Each row is a point. Two turns around zero, p and q, are shown by what they do to some points. Where does a point land after both, in the order given? Backwards means that the second turn is done in reverse. Each puzzle has new turns, and all numbers are rounded.
(in the rows, 128 means zero)

Turn p:
[124 187 161] => [123 177 174]
[204  81 124] => [187  61 135]
[107 100 113] => [110 112  99]
[123 133 121] => [127 136 122]
[ 93  89 125] => [ 90 103 101]
[118 178 123] => [132 179 136]
Turn q:
[176 167 147] => [181 162 113]
[ 98 173  77] => [ 78 180 110]
[92 94 93] => [ 74 100 124]
[117 131 124] => [117 132 132]
[170  96 169] => [183  89 131]
[115 108 159] => [136 106 159]
Where do these land?
q, then p: [105 186 132] => [125 181 161]
q, then p: [139  64 101] => [113  82  77]
q, then p: [160 137 106] => [155 141 101]
p, then q: [107 125 174] => [120 121 178]

Turn p:
[ 89 104 118 161] => [ 91 105 116 163]
[ 97 121 145 104] => [ 99 119 155 113]
[218 125 146 144] => [220 134 132 141]
[ 65 156 126 130] => [ 63 152 129 130]
[170 134 105 100] => [166 129 109  91]
Turn q:
[131 138  76  60] => [103 110  66  77]
[125 144 134 182] => [136 160 141 172]
[148 111 168 160] => [161 118 165 156]
[135 116  76  85] => [ 99  98  78 105]
[ 89 112 156 179] => [110 149 185 162]
[140 148 158 102] => [160 134 133  96]
Where do these land?
p, then q backwards: [172  77 153 139] => [180  96 165 141]
p, then q: [127 101  84 107] => [ 94  89 111 117]
q, then p: [151 154 113  90] => [139 118  97  87]
q, then p: [137 132 125 155] => [135 139 118 152]
q, then p backwards: [ 53 176 165 149] => [108 207 180 107]

Turn p:
[ 97 110 126  89 181 162] => [149 109 121  90 164 185]
[138 111 165 117 177 124] => [138 125 138 120 191 129]
[145 152 111 121 128 122] => [132 146 102 123 120 116]
[142 119 125 126 107 126] => [138 118 128 140 115 113]
[118 112 157  72 162 130] => [163 112 140  82 169 136]
[113 158 134 147 102 127] => [112 156 146 130  99 125]
[130 132 113 154 121 102] => [ 96 129 119 138 119 110]
[144 131 111 162  91 158] => [131 136 125 177  90 137]
[125 128 111 164  83 100] => [ 92 122 134 151  86 100]
Turn q:
[132 122 127 126 176 124] => [119 108 143 107 162 134]
[131 100 103 158 108 155] => [145 130  85 150 136 155]
[141 225 101 116 142 109] => [120 195 181 136 163  79]
[132  90 136 107 114 138] => [142 108 102 107 105 132]
[101 124 147 120 129 157] => [114 137 126 108 108 159]
[144 117 154 140 110 113] => [144 106 138 147 106 126]
[115 118 127 130 117 100] => [111 113 120 142 117 112]
Where do these land?
q, then p: [126 168 152 112  98 130] => [132 161 155 127 104  98]
p, then q: [ 95  88  83 150 153 152] => [122 134  72 113 133 182]
q, then p backwards: [145 151 165  94 141 147] => [ 95 145 158  95 107 132]
p, then q: [150  99  84 119 128 126] => [135 113  79 140 149 121]
q, then p: [123 156 104 155 157 125] => [106 152 131 120 163 152]
p, then q: [110 101 160 121 126 150] => [151 106 146 112 116 158]
p, then q: [123 138 131 132 126  81] => [ 90 119 132 124 116 102]
p, then q: [152 123 146 140  95 113] => [124 105 145 164 118 116]

Turn p:
[ 99 189 149 112 139 118] => [ 95 187 145 108 124 116]
[118 121 116 180 107 119] => [108 114 106 170 104 135]
[147 117 151 127 127 117] => [144 123 152 143 131 121]
[125 124 145 102 106 139] => [131 118 154 104 113 130]
[ 91 128 126 154 116  95] => [ 96 128 114 151 104  97]
[174 166 148 100 168 136] => [161 178 155 116 169 145]
[ 85  97 105 116 151 162] => [ 97  91 101  91 156 125]
[140 128 118 114 114 109] => [151 132 124 125 111 116]
[173  82  95 148 124 156] => [168  81 101 145 140 165]
Turn q:
[ 67 165 134 111  95 115] => [ 95 155 121  78  83 112]
[117 118 113 179 123 147] => [125 118  95 159 102 153]
[156 113 174 110  98 116] => [147 131 185 139 114 104]
[157 140 115 129 141 133] => [142 142 121 140 155 133]
[125 134 135 119 105  96] => [123 137 136 123 115  91]
[120 138 128 120 110 148] => [139 141 129 112 111 140]
[138 118 119 136 225 132] => [ 93  98 118 144 205 164]
[144  99 106 119 129 138] => [159 103 120 129 140 129]
Where do these land?
q, then p: [119 138 148 110 157 108] => [102 133 141 115 147 100]
p, then q backwards: [112 105 143 143 110 115] => [120 102 144 143 123 107]
p, then q backwards: [125 157 109 140 135 126] => [124 159 116 145 128 133]
p, then q: [150 161 122 138  54 126] => [177 167 135 134  71 133]
p, then q backwards: [153 159 161 143 147 174] => [146 152 163 125 168 169]
p, then q: [ 94 115 114 100 140 121] => [121 111 125 100 144  95]
q, then p: [143  62 100 123 154 125] => [158  75 114 151 167 115]

Turn p:
[156  95  68 135 156 102 155 124] => [ 88 131  98 124 129 115 151  61]
[151 124 147 119 130 142 138 105] => [156 120 136 121 113 140 148 117]
[163 140 118 140  86  31 115 135] => [116  68 119 176 112  58  95 103]
[130 142 151 103 121 149 126 160] => [146 123 125  97 135 118 129 166]
[ 64 104 138 114 137 147 137 121] => [ 94 153 167 106 123 164 121 149]
[161 218 145 104 159 153 120 111] => [221 151 139 113 170 106 119 118]
[103  99 148 198 125  93 109 166] => [ 74 122 127 194 133 114 148 170]
[ 68 111 130 138  48 149 108 146] => [ 97 128 114 136  87 161  72 195]
[124 112  98 128 136 139 182 109] => [111 164 124 107  96 133 142  91]
[121 136 142 108 148 158 108 119] => [150 131 142 110 153 156 130 137]
[167 128 124 121 160 144 109 113] => [156 116 117 124 157 144 152 102]
Turn q:
[151  93  91 108 147 179 136 128] => [139 125  97  94 101 178 160 121]
[139  99 175 105  98 105  97 172] => [153 106 194 125  95 123  91 117]
[ 77 144 110 106 138 120 108 139] => [ 85 121 119 110 144 131  88 113]
[ 75 143 186 171 122 153 151 173] => [112 106 189 163 194 147 140  97]
[146 121 123 156  95 153 140 137] => [133 142 139 161 111 147 157 116]
[ 94 167 138 127 103  86 104  90] => [ 99 137 120 145 138  60  96 115]
[111 129 175 142  99  80 129 113] => [126 106 161 159 133  70 117 134]
[149 101  99 101 153 144 171 129] => [125 121 113  90 112 159 165 162]
[161  99  95 131 159 133  88  96] => [169 122  66 118 102 136 116 129]
[135 175 138  86 139 107 115  91] => [127 160 116  87 139  73 111 131]
[170 137  77 174 155 148 168 140] => [140 163  94 153 139 182 164 172]
Where do these land?
q, then p: [148  91 123 106 141 109 161  69] => [ 81 109 104  95  95  86 124 114]
p, then q backwards: [177 131 106 131 108 159  74 114] => [128  94 111 168 180 148  94 119]
p, then q: [122  85 163  98 149 133 151 152] => [ 99 101 175  93 129 129 151 137]
p, then q: [109 157 101 144 100 131 134 121] => [129 159 114 149 125 121  96 109]
p, then q: [125 153 106 145 172 152 161 122] => [119 174 114 113 163 101 139 145]
q, then p: [103 120 141 170  97 131 138 150] => [122 150 143 169 114 148 158 145]
p, then q: [123 110 119 137 204 130  49 134] => [153  87  85  98 200 170 151 137]
p, then q: [121 153  99  91  84  97 150 130] => [126 125 122 126  85  90  76 111]
p, then q backwards: [142 167 104 140  91  79 127 148] => [112 134 133 139 115  79  85  87]
q, then p: [109 114 219 118 133 159 136 141] => [145  94 187 118 111 141 193 106]

Turn p:
[113 149 120 142 167  87 122 125 163] => [108 150  93 114 150 104 105 158 153]
[100 145 138 131 131 110 137 162  96] => [131 134 121 118 130 144 145 174  98]
[178  90 118 127 115 185  97 151  83] => [193  75 149 140 137 149 133  83 102]
[ 78 103 108 140 114 109 125 128 118] => [ 91 111 124 110 123 165 106 146 116]
[151 174 155 149 117 148 129 110 155] => [135 177 122 175 133 112 135 109 136]
[153 156 101 120 154 155 154  90 152] => [128 149  93 121 117 102 151  80 159]
[104 146 152 130 170 100 135  92 139] => [ 80 150 113 118 155  91 138 140 130]
[112  98 121  86  89 129 102 146 127] => [138 119 181  99 112 156 103 128 125]
[ 97 111 153 139 128 123 164 159 138] => [108 118 138 141 129 152 155 172 147]
[193 109 114 116  95 133 115 116 108] => [167  99 145 143  93 104 108  90 112]
Turn q:
[147  97 133 112 108 102 147 149 149] => [139  94 144 118 116  93 154 127 143]
[152 109 149 126 130 118 125 118  97] => [139 120 163 111 120 130 114 144 109]
[107 190 124 225 179 106 124  99 146] => [118 172  98 211 128 112  41 114 126]
[116  99 150 106 114 151 151 153  85] => [ 94 115 162 111 114 151 165 152 113]
[109 133 105 142 110 124 156  55 116] => [123 158 150 133 136 130 118  57  94]
[142 152 127 129 101 157 110 135 138] => [153 136 116 133 119 162 139 126 152]
[105 151 146 108 109 132  70 162 141] => [120 127  88  93 109 155 119 148 178]
[126 126 137 104 141 145 140 112 140] => [123 126 139 123 164 134 136 123 134]
[106 136 138 111 144 149 131 133 126] => [102 135 124 125 150 144 135 139 135]
[113  98 126 130 144 153 108 146 139] => [114  92 101 128 139 145 131 142 120]
[183 117  73 116 128  70 147 145 131] => [182 134 124 120 113  52 156 135 105]
Where do these land?
q, then p: [ 97 155  92 160 135 136 117 113 147] => [118 141  77 121 126 140 103  96 114]
q, then p: [124 156 156 148  99 126 135 158 128] => [124 155 140 163 118 155 113 133 151]
q, then p backwards: [165 102 128 129  95 100 136 121  89] => [151 125 131  75  95 121 129 136  96]
q, then p: [133 104 156 105  98  96 156  93 115] => [ 95 139 183 132 133  90 140 133 115]
p, then q: [138 161 117  90 162 133 137 129 119] => [144 159 147 112 145  92 153 127 136]
q, then p: [150 137 102 138 176 157 115 121 175] => [152  93  68 124 155 112 117 118 144]
q, then p: [127 140 120 141 154 170 131  91 113] => [139 131  99 133 167 132 154 104 102]
q, then p: [126 108 169 112 124  86 115 130 100] => [132 138 190 110 133 128 115 151 121]
p, then q: [132 139 106 104 140 167  97 116 147] => [156 146 137 116 177 133 111 113 135]
q, then p: [ 89  77 134 152  96 109 141 208 147] => [ 77  89 150 133  75 186 100 159 151]

Turn p:
[147 137 128 143 171  89 116 105 152] => [114  96 165 138 165 111 147 117 150]
[154 162 101 142 173 135 200 153 153] => [ 81 143 107 128 150 124 180  57 119]
[151 127 119 118 168  85 113 194 155] => [ 88 108 137  73 185 156 144 127 129]
[ 47 103 113  93  96  76 122 108 118] => [125 146 193  86  68 100 110 170 117]
[136 116 122 169 141 161 147 136 139] => [109 141  86 149 147 105 132 121 130]
[123 162 186 151 171  95 124 126 119] => [ 95 126 172 159 154 154 101 105 167]
[142 149 116 165  46 143 103 115 114] => [205 180 117 150 141 127 129 155 121]
[154 169 112 105  69 103 111 128 124] => [194 148 154 108 133 159 153 128 118]
[132  60 152  52  61 199 156 115 142] => [169 108  44  94  26 133 127 148 150]
[ 99 114 103 117 135 199 106 130 134] => [137 111  81 121 115  95  85 121  88]
[122 110 156 154 177 124 108  99  59] => [ 91 101 151 202 126 142  99 158 119]
Turn q:
[164  86  63 124 136 155 146 170 108] => [121 100  67  84  75 124 145 112 101]
[140 145 162  85 143  72 133 172 165] => [134 103  91 137 182 100 101 166 174]
[ 74 101 125 180 159  94 190  99 188] => [102  87 139 154 160 203  80  63 150]
[ 94 162 165 101  86 180 115  87 190] => [177 200 180 101 150 144  87 123 160]
[133 107  60 149 164 119 114 176 145] => [ 87  82  93  90 121  98 112  91 102]
[137 106 160  83 151  89 121  86  88] => [157 138 104 186 166 126 179 135 119]
[144 186 102 141  95 113 115  70  99] => [116 176 157 187  82  94 125 119 129]
[128 115 157 112 146 148 155 102  94] => [143 139 126 139 130 162 180 130 140]
[142 123 104 103  71 128 105 122  99] => [170 143 124 140  87  98 124 144  97]
[152 100 160 168 147 145 117 164 138] => [ 88 116 122  92 148 157 130 164 104]
[ 99 177 150 161 111 165  96 160  95] => [112 124 205  98 109 104 145 162 132]
Where do these land?
q, then p: [112 132  86  97 184 173 171 108 127] => [160 112 133 132  78  76 170  85 142]
q, then p: [139 108 148 146 135 108 108 195  92] => [ 70 137 111  95 108 149 132 172 112]
q, then p: [113 167 104 179 122 138 196 139 139] => [174 139 105  99 104  83  84 145 166]
p, then q: [159 122  91 122 140 145 152  90  77] => [113  98 140 148  70 172 140 139 111]
q, then p: [137 126 126  91  95  86 100 173 116] => [107 124 139 104 167 155 164 177 121]
p, then q backwards: [ 75 119 196 129  85  98  80 112 142] => [109 188 158 121  59 140 149 151 176]
p, then q: [ 88 103 167 143 121  63  67  73 199] => [128 117  86 126 236 123  70 183 130]
p, then q: [172 133 159 100 141 129 152 155 124] => [147 151 129  92 111 161 128  88 131]
q, then p: [140  84 126 123  99 147 108 130 141] => [145 113 121 139 126 168 132 132  88]
p, then q: [145 185  77 150 159 192 146 105 123] => [ 86 139 134 204  96 142 166  92  98]

Turn p:
[159  95 102 112 152 121 163 107 167  93 133] => [153 140 132 166 109  91 103 139 174  94 134]
[114 189 152 125 157 175 133 106 148 144 159] => [135 179 107  97 138 176 124  81 137 109 152]
[172 158 159 138 177 142  98 114 164 134 115] => [166 180 151 118 168 161 125 136 165 140 133]
[122 119 111 141 183  82 156 156 153 127 116] => [139 129 120 174 176  88 134 136 136 122 168]
[183 176 121 109 133 155 150 128 151 166 127] => [157 180 118  84 112 119 163 121 164 136 148]
[ 70 130  95 145  64 126  82 117  93 119 109] => [ 99  78  89 125 117 142 114 116  87 168  65]
[107 134 124 151  47 124 112 158  69  82 145] => [ 61 117 117 114  89 122 104 155  58 153  91]
[135  76 143 108 134  88 135 118 133 130 148] => [135  86 165 149 115 117 110 139 143 119 159]
[158 102 130 132 168  89 158  86 109 140 129] => [182 123 174 157 122  98 121 108 122 126 153]
[ 78  98 147 155  74 142 148 142 115 113  90] => [ 73 104 125 171 107 146 165 129  99 125  88]
[144 125 123 137 177 180 109 135 124 161 143] => [177 141 119  95 154 157 144 140 122  89 134]
[ 77 112 122  86  72 105 102 159  66  91  98] => [ 50  65 140 108 132  94 117 125  96 140  74]
[145 150 134 126 126 136 118 136 172 164 152] => [140 141 107 106 124 156 138 138 160 143 165]
Turn q:
[193 105  97  94 137 165 112 104 141 107 127] => [100  76  99 103  89 164 129 123 132 125 172]
[127 149 126  93 131 153 129 175 128 154 102] => [107 113 131  99 125 141 114 152 109 132  73]
[128  75  98 152 123  98  80 101  90 148 166] => [ 98 132  80 197 147 103 133 120 111 113 173]
[135 138  92 146 137  67 118 131 112 169 101] => [119 174  60 138 141 119 139 132 140 118 100]
[161 112 145 135 155 171 163 132 126  95 148] => [143  94 155 103 130 162 152  92 104 133 154]
[112 151 176  98 150  92 128 135  89 158  40] => [147 129 101  96 133  84  94  99 146  86  40]
[102 196 124 160 123 170 109 132 119 135 140] => [118 172 159 104 162 145  74 146 111 141 139]
[111 116 128 161 109 109 139 135 155 181 116] => [134 148 119 174 148 146 130 135 156 149  90]
[ 89 162 114 148  84 200 182 142  94  87 157] => [107 176 228 119 105 157 118 112  79 135 143]
[132 128 132  97 151 130 155 119 138 127 154] => [113 107 142 104 133 116 159 119 138 146 134]
[109  88 111 130 135 156 140 105 163  74 156] => [129 104 175 142 117 146 164 140 144 108 184]
[113 125 189 136  94  73 148  99 163 129 144] => [183 134 144 160 120  80 135 116 175 170 124]
[152 119 132 113 136  81  60 154 146 100 112] => [167 103  70 124 114 101 122 180 119 106 139]
Where do these land?
p, then q: [154 167 153 116 131 194 137  57  96 174 102] => [117 110 142  72  68 136  86  66 177 157 127]
q, then p: [114 116 111 154 134 172 119 128 177 144 134] => [128 144 116 127 149 173 146 154 128  82 136]
p, then q: [ 37  93 122 109  69 115 149 149 185  95  88] => [133 168 175 209 151 168 158 158 175  65 126]
p, then q: [104  90 135 106 130 112 147 139 105 189 144] => [123  97 148 164 112 113 176  88 116 136 150]
p, then q: [148 182 153 149 143 127 136 152 115 107 147] => [109 153 137  86 157  92 105 136 109 145 126]
p, then q: [135 102 173 164 107 107 126 105 176 173  99] => [138 118 157 157 155 194 125  99 131 178 112]
q, then p: [114 175 107 135 137  99 126  92 103 113 140] => [113 141 111 105 139 114  89  94 141 153 161]
p, then q: [156 135 121 140 127 108 158 143  90  96 135] => [147 163 110 128 129  80 118 125 104 134 115]
q, then p: [147  98 122  97 122  98 153 123 173  93 151] => [114 122 124 150  69 112 158 146 139 121 169]
p, then q: [138 225 112 155 142 130 138 126 118  95 154] => [ 77 179  99  77 147  93  87 146 132 140 142]
q, then p: [144 113 107  77 133  99 146 140 111 202 100] => [127  90  87 176 145  98 164  92 142 139  85]
q, then p backwards: [150 100 108 158 132 163  88 144 121  94 140] => [101 101 144 166 144 130 130 141 123 145 183]
q, then p: [158 103 123 106 124 148  63 143  99 104 157] => [127  75 126 114 115 114  94 159  69 112 127]
p, then q: [ 92  93 144 128 161 120 107 151 122 113 100] => [157 108 137 128 167 137 149 115 120  79 129]
